Each row of a before or after table is a point. The points were changed in one or more steps. Then noise was added and the rows were shuffled. The steps act on columns, c1 being the first. Write out the steps. A step turns or swaps two columns, mirrors them in a line or flattens them onto one, adds a multiple of one to another, or multiplies or shifts one. Angles are multiples of 10 degrees, from the lower column toward the higher: turns from -170 to 170, lines from 10 to 170 but not 90. Use the fewest steps. Two steps may share a column if one is a turn and the other turns, adds or multiplies; they go together, in the order done. Otherwise the lowest column goes first.

Before (10 x 2)
[[-0.50 -0.20]
 [-0.24  0.20]
 [-0.57 -0.22]
 [-0.60  0.35]
 [-0.59 -0.12]
 [ 0.10 -0.08]
 [ 0.82 -0.19]
 [-0.04  0.28]
 [-0.26 -0.15]
 [-0.20 -0.21]]
After (10 x 2)
[[-0.05 -0.15]
 [ 0.19 -0.06]
 [-0.38  0.30]
 [-0.52  0.22]
 [ 0.11 -0.20]
 [-0.42 -0.11]
 [-1.08  0.31]
 [ 1.07 -0.15]
 [-0.18 -0.20]
 [-0.28 -0.22]]
Steps: add -1.5 times c2 to c1

Before (12 x 3)
[[ 0.13 -0.29 -0.14]
 [ 0.11 -0.03 -0.39]
 [ 0.61  0.14  0.26]
 [-0.14  0.27  0.16]
 [ 0.02 -0.24  0.15]
 [-0.15  0.37  0.22]
 [-0.07  0.04 -0.35]
 [-0.01  0.34 -0.30]
 [ 0.00 -0.08 -0.21]
 [-0.15  0.48 -0.05]
 [ 0.52 -0.08  0.12]
 [-0.07 -0.23 -0.35]]
After (12 x 3)
[[-0.15  0.16 -0.15]
 [-0.24  1.49 -0.02]
 [-0.22  0.81  0.00]
 [-0.01  1.05 -0.09]
 [ 0.82 -0.22  0.02]
 [-0.12 -0.73 -0.14]
 [ 0.01 -0.67  0.12]
 [-0.25  1.14  0.07]
 [ 0.23 -0.04 -0.11]
 [ 0.02 -0.26 -0.05]
 [ 0.17 -0.90 -0.04]
 [ 0.97  0.42  0.08]]
Steps: multiply c1 by 1.6; multiply c2 by 3; multiply c3 by 0.4

Before (13 x 6)
[[ 0.06 -0.52 -0.47  0.44 -0.09 -0.09]
 [-0.48 -0.04  0.13 -0.01 -0.15 -0.21]
 [-0.23 -0.29 -0.42  0.59 -0.29 -0.03]
 [-0.49 -0.06 -0.35  0.11  0.16 -0.03]
 [-0.52 -0.53  0.00  0.21  0.04  0.42]
 [ 0.76  0.69  0.30  0.04  0.08  1.43]
 [ 0.41 -0.41 -0.34  0.57 -0.33 -0.26]
 [-0.40 -0.07 -0.23  0.51 -0.03  0.73]
 [-0.03  0.18 -0.15 -0.79  0.17 -0.15]
 [-0.48 -0.46 -0.03  0.49  0.10 -0.16]
 [-0.25 -0.46 -0.04  0.16 -0.43  0.94]
 [-0.18 -0.53 -0.21  0.55  0.00 -0.04]
 [-0.45  0.57  0.05 -0.61  0.03 -0.07]]
After (13 x 6)
[[-0.67  0.31  0.40  0.81  0.41  0.15]
 [-0.55  0.01 -0.06  1.13  0.34  0.11]
 [ 0.39  0.65 -0.02  0.01 -0.42 -0.04]
 [ 0.94 -0.44  1.40  0.63 -0.38  0.27]
 [ 0.12  0.10 -0.27 -0.15  0.06  0.09]
 [-0.52  0.09  0.82  0.79 -0.11  0.40]
 [-0.32  0.18 -0.29  1.24 -0.08  0.20]
 [-0.63  0.31 -0.15  1.03  0.42 -0.05]
 [-0.49 -0.26 -0.30  0.98  0.28  0.22]
 [-0.17  0.35  0.56  1.09  0.01  0.37]
 [-0.25 -0.47 -0.45  1.20 -0.05  0.08]
 [-0.14  0.45 -0.06  0.65 -0.06 -0.21]
 [-0.18  0.49 -0.23  0.75  0.22  0.22]]
Steps: add -0.7 times c2 to c5; turn c1 and c2 by -70 degrees; turn c3 and c6 by -60 degrees; multiply c6 by 0.7; shift c4 by 0.60

Before (12 x 8)
[[ 0.18  0.17 -0.39 -0.20 -0.23  0.06 -0.55  0.10]
 [ 0.54  0.22 -0.03  0.10  0.04  0.09  0.50  0.66]
 [ 0.01 -0.45  0.14  0.22  0.35  0.50  0.43  0.01]
 [ 0.51  0.20 -0.09  0.21  0.04  0.25  0.22  0.58]
 [ 0.15 -0.17  0.26 -0.32  0.50  0.00 -0.44 -0.65]
 [-0.62  0.45 -0.26 -0.23  0.50 -0.13 -0.53 -0.74]
 [-0.03 -0.27 -0.41 -0.79  0.47  0.06 -0.46 -0.23]
 [ 0.09  0.17  0.50 -1.05  0.08  0.18 -0.07  0.94]
 [-0.10  0.13  0.39 -0.12 -0.69  0.03  0.45 -0.81]
 [-0.12 -0.10 -0.09 -0.37  0.28 -0.40 -0.15  0.40]
 [ 0.19 -0.35 -0.40 -0.35  0.52  0.23  0.05  0.23]
 [-0.16  0.17 -0.08 -0.86 -0.14 -0.19 -0.98  0.82]]
After (12 x 8)
[[ 0.25 -0.13 -0.07 -0.99 -0.12  0.46 -0.15  0.39]
 [-0.31  0.17 -0.43 -0.80 -0.07 -0.10 -0.53  0.09]
 [-0.07  0.13  0.46 -1.64  0.22 -0.06 -0.03  0.96]
 [ 0.03  0.19 -0.05 -1.44 -0.30  0.02 -0.97  0.85]
 [ 0.81  0.45 -0.23 -0.83  0.03  0.17 -0.49 -0.75]
 [-0.26  0.15  0.37 -0.74 -0.46 -0.45  0.48 -0.81]
 [ 0.12 -0.34 -0.38 -0.95  0.53  0.17  0.05  0.23]
 [ 0.09 -0.18  0.24 -0.90  0.37  0.36 -0.46 -0.64]
 [ 0.28 -0.26 -0.39 -1.37  0.33  0.20 -0.46 -0.29]
 [ 0.17 -0.47  0.13 -0.35  0.60 -0.20  0.40 -0.01]
 [-0.42  0.14 -0.10 -0.39  0.44 -0.05  0.19  0.55]
 [-0.45  0.22 -0.03 -0.53  0.33  0.11  0.47  0.66]]
Steps: turn c1 and c5 by -150 degrees; turn c5 and c6 by -140 degrees; shift c4 by -0.60

Before (10 x 11)
[[-0.04  0.41  0.02  0.24  0.00  0.38 -0.13  0.31 -0.14 -0.37  0.31]
 [-0.29  0.59  0.36  0.14 -0.32 -1.13 -0.39 -0.29 -0.25 -0.29 -0.03]
 [ 0.28  0.09 -0.11 -0.44  0.16 -0.52  0.05  0.15 -1.10 -0.20  0.22]
 [-0.10  0.17 -0.28  0.06 -0.12  0.12 -0.44 -0.24 -0.40  0.22  0.26]
 [ 0.02  0.27 -0.22  0.66 -0.51  0.31  0.58 -0.07 -0.59  0.38 -0.26]
 [ 0.25  0.02 -0.26  0.54  1.04 -0.02  0.15 -0.42 -0.27 -0.81  0.28]
 [-0.03 -0.20 -0.24 -0.06  0.31 -0.66 -0.14  0.38 -0.24  0.10  0.55]
 [-0.57 -0.74 -0.27  0.52 -0.41  0.42 -0.05 -0.07  0.57 -0.54 -0.09]
 [-0.36  0.00  0.46 -0.05  0.05  0.09  0.08 -0.34  0.13  0.24  0.20]
 [ 0.17  0.69 -0.03  0.16 -0.98  0.77  0.52 -0.63  0.55  0.46  0.00]]
After (10 x 11)
[[-0.34  0.59  0.45 -0.28 -0.25  0.41  0.24 -0.28  0.25 -0.37 -1.04]
 [ 1.08  0.02 -0.38 -0.43  0.27 -0.24 -0.57 -0.41  0.28 -0.68 -0.13]
 [ 0.05  0.36  0.01 -0.25 -0.03 -0.42 -0.10  0.35  0.13 -0.36  0.30]
 [-0.93  0.68 -0.10  0.01  0.14 -0.20 -0.40 -0.67 -0.51  0.68  0.75]
 [ 0.33 -0.23 -0.33 -0.01 -0.02 -0.25  0.23  0.38  0.28  0.05 -0.81]
 [-0.42 -0.76 -0.35 -0.53 -0.59 -0.06 -0.37 -0.08 -0.58 -0.46  0.42]
 [-0.10  0.21 -0.35 -0.24 -0.12 -0.24  0.45 -0.22  0.42  0.05  0.03]
 [ 0.05 -0.01  0.56  0.11 -0.32 -0.22  0.03 -0.29 -0.11  0.24 -0.08]
 [ 0.20  0.07 -0.17  0.42  0.27  0.01  0.10  0.13  1.11 -0.23 -0.56]
 [-0.49  0.27 -0.28 -0.42  0.03  0.08 -0.53 -0.11  0.57  0.65  0.37]]
Steps: swap c1 and c5; multiply c3 by 1.3; turn c4 and c7 by -160 degrees; turn c7 and c10 by -20 degrees; turn c6 and c11 by 110 degrees; multiply c9 by -1

Before (14 x 12)
[[-0.53 -0.57 -0.11 -0.04  0.15  0.17 -0.35  0.37  0.36  0.03 -0.02  0.21]
 [ 0.11  0.40 -0.35 -0.52 -0.23 -0.18 -1.03 -0.38 -0.32  0.01 -0.33  0.28]
 [ 0.28  0.41  0.22 -0.22  0.31 -0.75 -0.49  0.11  0.39 -0.02 -0.07 -0.45]
 [-0.27  0.23 -0.25 -0.51 -0.20 -0.37 -0.21  0.08 -0.22 -0.11 -0.44 -1.55]
 [ 0.00  0.45 -0.07  0.42  0.48  0.11  0.09 -0.64  0.28 -0.18 -0.21 -0.25]
 [ 0.19 -1.22  0.62  0.29 -0.63 -0.03 -0.07  0.26 -0.09  0.26  0.32 -0.21]
 [-0.01  0.48 -0.15 -0.42  0.31  0.02 -0.77  0.05 -0.38 -0.20  0.51  0.24]
 [-0.34  0.32 -0.33  0.17 -0.40 -0.21 -0.33  0.08 -0.13 -0.19  0.14  0.25]
 [ 0.27  0.20 -0.07  0.04  0.41 -0.01  0.08  0.16 -0.41  0.15 -0.05  0.42]
 [ 0.19  0.48 -0.17  0.26 -0.35  0.21 -0.41  0.41 -0.69  0.04 -0.49 -0.55]
 [-0.42 -0.36  1.11  0.11  0.33 -0.08  0.00  0.02 -0.34  0.13 -0.28  0.17]
 [ 0.13  0.33 -0.40 -0.49  0.46 -0.18  0.05 -0.21  0.34 -1.62  0.19  0.41]
 [ 0.09  0.53 -0.18 -0.51 -0.34  0.25 -0.49  0.01  0.25 -0.39  0.07  0.19]
 [-0.39 -0.12 -0.22 -0.45 -0.78  0.01 -0.02  0.23  0.02  0.16  0.01 -0.21]]
After (14 x 12)
[[-0.42  0.04  0.12  0.38 -0.47  0.13  0.14 -0.06  0.21  0.63  0.01 -0.11]
 [ 0.04 -0.07  0.22 -0.27  0.27 -0.27  0.01  0.36  0.24 -0.17 -0.06  0.23]
 [-0.51  0.02 -0.80 -0.07 -0.05  0.58  0.35 -0.29 -0.07  0.20  0.09 -0.08]
 [-0.56 -0.02 -1.67 -0.14 -0.34  0.00  0.63  0.39 -0.31  0.06 -0.30  0.06]
 [ 0.12 -0.18 -0.84  0.45  0.09 -0.27 -1.07  0.37  0.13 -0.18 -0.23  0.29]
 [-0.43  0.02 -1.36  0.02  0.21  0.06  0.38  0.37  0.13 -0.30  0.47 -0.05]
 [ 0.23 -0.22 -0.53 -0.23 -0.45  0.02 -0.52  0.05  0.23  0.54  0.31  0.38]
 [-0.21  0.32 -1.07 -0.26 -0.39 -0.37 -0.07 -0.43  0.06 -0.60 -0.10 -0.49]
 [ 0.00 -0.27 -0.60  0.53  0.20 -0.04  0.22 -0.45  0.29  0.01  0.01  0.41]
 [ 0.46  0.25  0.16  0.02  0.39 -0.04  0.06 -0.12 -0.69 -0.35 -0.23 -0.38]
 [-0.49 -0.06  0.36 -0.12  0.18  1.21  0.39 -0.27 -0.24 -1.17  0.15  0.17]
 [ 0.18  0.00 -0.43  0.30 -0.43  0.21  0.39  0.10  0.07  0.04  0.13  0.04]
 [-0.55  0.74 -0.22  0.26 -0.43  0.08  0.31  0.15  0.11 -0.15 -0.43 -1.26]
 [ 0.31  0.40 -0.67 -0.19 -0.10  0.17  0.26  0.66  0.50  0.32 -0.49 -0.67]]
Steps: turn c1 and c4 by -90 degrees; flatten c2 and c12 onto the line at 120 degrees; turn c3 and c7 by -110 degrees; multiply c3 by 2; turn c5 and c6 by -50 degrees; turn c6 and c10 by 60 degrees; turn c8 and c9 by 100 degrees

Before (14 x 18)
[[ 0.01  0.28 -0.70 -0.34 -0.41 -0.63  0.57 -0.20 -0.09  0.01 -0.29 -0.07
  -0.94  0.44 -0.21  0.19  0.00 -0.11]
 [-0.25  0.55 -0.86 -0.92  0.07  0.18  0.42 -0.77 -0.21 -0.14 -0.11  0.55
  -0.68 -0.07 -0.58 -0.07  0.01  0.08]
 [ 0.28  0.59 -0.28 -0.53  0.00 -0.16 -0.17 -0.48 -0.08 -0.24 -0.76  0.19
  -0.82 -0.15  0.06  0.04 -0.07 -0.11]
 [ 0.06 -0.18  0.24  0.34  0.13 -0.01  1.19 -0.85  0.04 -0.21 -0.41 -0.12
  -0.16  0.17  0.05  0.08 -0.02 -0.52]
 [ 0.47  0.19 -0.57 -0.55  0.17 -0.39  0.00 -1.04  0.32 -0.08 -0.53  0.70
  -0.32  0.57 -0.28  0.00 -0.19 -0.05]
 [ 0.03  0.01  0.49 -0.33 -0.17 -0.63 -0.43  0.75 -0.37  0.25 -0.18  0.36
   0.20 -0.18 -0.44 -0.26  0.35 -0.13]
 [-0.39  0.41 -0.26 -0.31 -0.74 -0.58 -0.75  0.68 -0.89 -0.29  0.33  0.34
   0.39 -0.33 -0.12 -0.13 -0.24 -0.40]
 [-0.45 -0.02  0.68 -0.29  0.01 -0.33 -0.56  0.28 -0.69  0.20 -0.25  0.15
  -0.09  0.43 -0.24 -0.31 -0.58 -0.25]
 [ 0.18 -0.50  0.20  0.05  0.06  0.28  0.49 -0.33 -0.15  0.37  0.34  0.06
  -0.68  0.30  0.68 -0.05 -0.27 -0.09]
 [-0.32  0.26  0.19  0.73  0.28 -0.34  0.41 -0.43  0.18  0.20 -0.14 -0.03
  -0.60  0.65  0.53 -0.07  0.43  0.18]
 [-0.53 -0.41  0.24  0.01 -0.48 -0.62 -0.28 -0.04 -0.35  0.39 -0.35  0.12
   0.10 -0.41 -0.01 -0.53 -0.21 -0.17]
 [-0.10 -0.07  0.29  0.47  0.06  0.06  0.35 -0.55  0.48  0.34  0.14 -0.04
  -0.77  0.29  0.02 -0.23 -0.02 -0.80]
 [-0.49  0.12  0.78 -0.27 -0.08 -0.93 -0.61  0.29 -0.29  0.35  0.42  0.20
  -0.20 -0.20  0.08  0.41 -0.34  0.02]
 [-0.58  0.12  0.13 -0.47 -0.08 -0.81 -0.40  0.88  0.13 -0.28 -0.30  0.50
   0.01 -0.11  0.03 -0.25 -0.33 -0.09]]
After (14 x 18)
[[-0.09  0.22 -0.56 -0.74  0.16 -0.43  0.03 -0.42  0.23  0.95 -0.52 -0.51
  -0.32 -0.53 -0.31 -0.52  0.50  0.15]
 [ 0.03  0.53 -0.90 -1.07  0.08  0.19  0.42 -0.25 -0.14  0.74 -0.12 -0.22
  -0.65  0.09 -0.54 -0.21 -0.20 -0.08]
 [ 0.26  0.07  0.15 -0.60 -0.02 -0.82 -0.41  0.66  0.11 -0.62 -0.29 -0.30
   0.04  0.11 -0.01 -0.55 -0.21  0.08]
 [ 0.19 -0.40  0.26  0.01 -0.47 -0.66 -0.29 -0.34 -0.22 -0.16 -0.35 -0.12
   0.12  0.41 -0.02 -0.88 -0.25  0.12]
 [-0.07  0.24  0.20  0.72  0.28 -0.37  0.42 -0.35  0.14  0.30 -0.17 -0.22
  -0.61 -0.64  0.51 -0.21 -0.53 -0.07]
 [ 0.20  0.41 -0.29 -0.41 -0.76 -0.60 -0.72  0.62 -0.59 -0.41  0.35 -0.19
   0.40  0.41 -0.11  0.22 -0.14  0.32]
 [ 0.05 -0.52  0.15 -0.02  0.06  0.25  0.49 -0.50 -0.12  0.12  0.34 -0.05
  -0.67 -0.30  0.69  0.25  0.35  0.17]
 [ 0.29  0.01  0.68 -0.32 -0.02 -0.30 -0.57 -0.01 -0.50 -0.34 -0.28 -0.06
  -0.08 -0.34 -0.26 -0.59 -0.01  0.31]
 [ 0.24  0.12  0.79 -0.35 -0.05 -0.88 -0.61 -0.13 -0.24 -0.43  0.42 -0.06
  -0.21  0.21  0.08  0.81 -0.11 -0.05]
 [ 0.05 -0.06  0.30  0.45  0.06  0.07  0.40 -0.54  0.36  0.28  0.15 -0.13
  -0.74 -0.16  0.01 -0.07 -0.07  0.82]
 [-0.02  0.26 -0.68 -0.28 -0.40 -0.62  0.56 -0.12 -0.07  0.20 -0.32  0.18
  -0.95 -0.40 -0.22 -0.06  0.00  0.21]
 [-0.06  0.62 -0.34 -0.56 -0.01 -0.18 -0.17 -0.03 -0.04  0.52 -0.73  0.00
  -0.81  0.21  0.05 -0.68  0.25  0.07]
 [-0.14  0.03  0.47 -0.48 -0.18 -0.65 -0.42  0.15 -0.22 -0.77 -0.19 -0.22
   0.20  0.22 -0.44 -0.44 -0.21  0.09]
 [-0.05 -0.20  0.26  0.34  0.14 -0.02  1.16 -0.23  0.04  0.85 -0.45 -0.01
  -0.16 -0.09  0.02 -0.35  0.06  0.56]]
Steps: turn c1 and c17 by 130 degrees; multiply c1 by 0.4; mirror c4 and c12 in the line at 170 degrees; mirror c8 and c10 in the line at 150 degrees; multiply c9 by 0.7; add 1 times c11 to c16; turn c14 and c18 by 170 degrees

Before (10 x 20)
[[ 0.63 -0.26 -0.74  0.01  0.00  0.37  0.26 -0.25 -0.15 -0.44 -0.07 -0.04
  -0.20  0.21  0.07  0.20 -0.08 -0.25 -0.15 -0.76]
 [-0.42 -0.65  0.46 -0.06  0.26 -0.41 -0.03  0.04 -0.39  0.58  0.25  0.24
  -0.17  0.25  0.30 -0.81 -0.14 -0.30  0.56 -0.28]
 [-0.24 -0.31  0.85  0.13  0.23 -0.27  0.06  0.11 -0.78  0.20 -0.31  0.13
   0.12  0.34  0.25 -0.46 -0.07 -0.74  0.35  0.32]
 [-0.46 -0.20  0.86 -0.44 -0.27 -0.06 -0.15  0.35 -0.84  0.44  0.01  0.38
   0.17  0.07  0.40 -0.80  0.25 -0.26  0.95  0.30]
 [ 0.04  0.29 -0.37 -0.08  0.14 -0.10 -0.10 -0.56 -0.26 -0.08  0.02  0.28
  -0.03  0.54 -0.44  0.63  0.31 -0.05  0.07 -0.79]
 [-0.10 -0.81 -0.16  0.32  0.01  0.86  0.11 -0.07  0.03 -0.15  0.44 -0.45
  -0.01 -0.17 -0.09  0.07  0.31  0.47 -0.73  0.63]
 [-0.03 -0.59  0.14  0.22  0.25  0.56  0.36 -0.21  0.52 -0.28  0.21 -0.44
   0.20 -0.55  0.13 -0.06  0.41  0.09  0.03  0.54]
 [ 0.10 -0.29 -0.24 -0.19  0.38  0.36  0.20 -0.02  0.26 -0.36  0.12 -0.31
  -0.32 -0.61  0.22  0.27 -0.06  0.29 -0.50  1.03]
 [ 0.19  0.24 -0.30 -0.29  0.54  0.23 -0.16 -0.29 -0.18 -0.50  0.31 -0.23
   0.36  0.64  0.07  0.34  0.34  0.47 -0.33 -1.25]
 [ 0.38 -0.54  0.43 -0.11  0.04  0.41  0.48 -0.38  0.28 -0.31  0.41  0.02
  -0.06  0.08  0.37  0.01  0.32  0.58 -0.31  0.90]]
After (10 x 20)
[[-0.49 -0.82  0.45  0.17  0.27  0.38 -0.01  0.46 -0.36  0.56  0.20  0.31
  -0.20  0.27  0.29 -0.79  0.04 -0.35  0.44  0.34]
 [ 0.07 -0.40 -0.24 -0.96  0.33 -0.36  0.19 -0.28  0.28 -0.34 -1.01 -0.26
  -0.30 -0.18  0.24  0.33  0.25  0.37 -0.40 -0.09]
 [ 0.63 -0.41 -0.73  0.27  0.10 -0.35  0.25 -0.25 -0.16 -0.42  0.70 -0.08
  -0.19  0.10  0.06  0.19 -0.05 -0.34  0.03  0.04]
 [ 0.04  0.33 -0.32  0.61 -0.13  0.10 -0.17 -0.37 -0.23 -0.08  0.80  0.26
  -0.02  0.37 -0.45  0.61  0.30 -0.03  0.39  0.16]
 [ 0.17  0.26 -0.30  0.43  0.07 -0.24 -0.16 -0.46 -0.17 -0.61  1.14 -0.15
   0.29  0.65  0.03  0.32  0.63  0.45 -0.08  0.52]
 [-0.03 -1.01 -0.17  0.11 -0.18 -0.85  0.09 -0.52  0.05 -0.13 -0.68 -0.47
   0.00 -0.27 -0.13  0.07  0.22  0.47 -0.57  0.31]
 [-0.48 -0.22  0.92 -0.30 -0.40  0.05 -0.09  0.86 -0.82  0.46 -0.31  0.35
   0.18  0.33  0.39 -0.79 -0.06 -0.26  0.44 -0.03]
 [ 0.43 -0.65  0.42 -0.04 -0.25 -0.52  0.41 -0.50  0.27 -0.24 -0.94  0.01
  -0.04  0.15  0.37  0.10  0.28  0.53  0.01  0.18]
 [-0.08 -0.71  0.14 -0.36 -0.15 -0.60  0.34 -0.17  0.42 -0.25 -0.61 -0.39
   0.17 -0.53  0.11 -0.06  0.45  0.09  0.20  0.08]
 [-0.27 -0.36  0.91  0.49  0.22  0.27  0.04  0.39 -0.80  0.23 -0.28  0.17
   0.06  0.12  0.24 -0.42  0.11 -0.70  0.16 -0.35]]
Steps: multiply c2 by 1.3; turn c4 and c14 by -50 degrees; multiply c4 by 1.6; turn c5 and c17 by 50 degrees; multiply c6 by -1; turn c8 and c19 by -40 degrees; turn c11 and c20 by 100 degrees
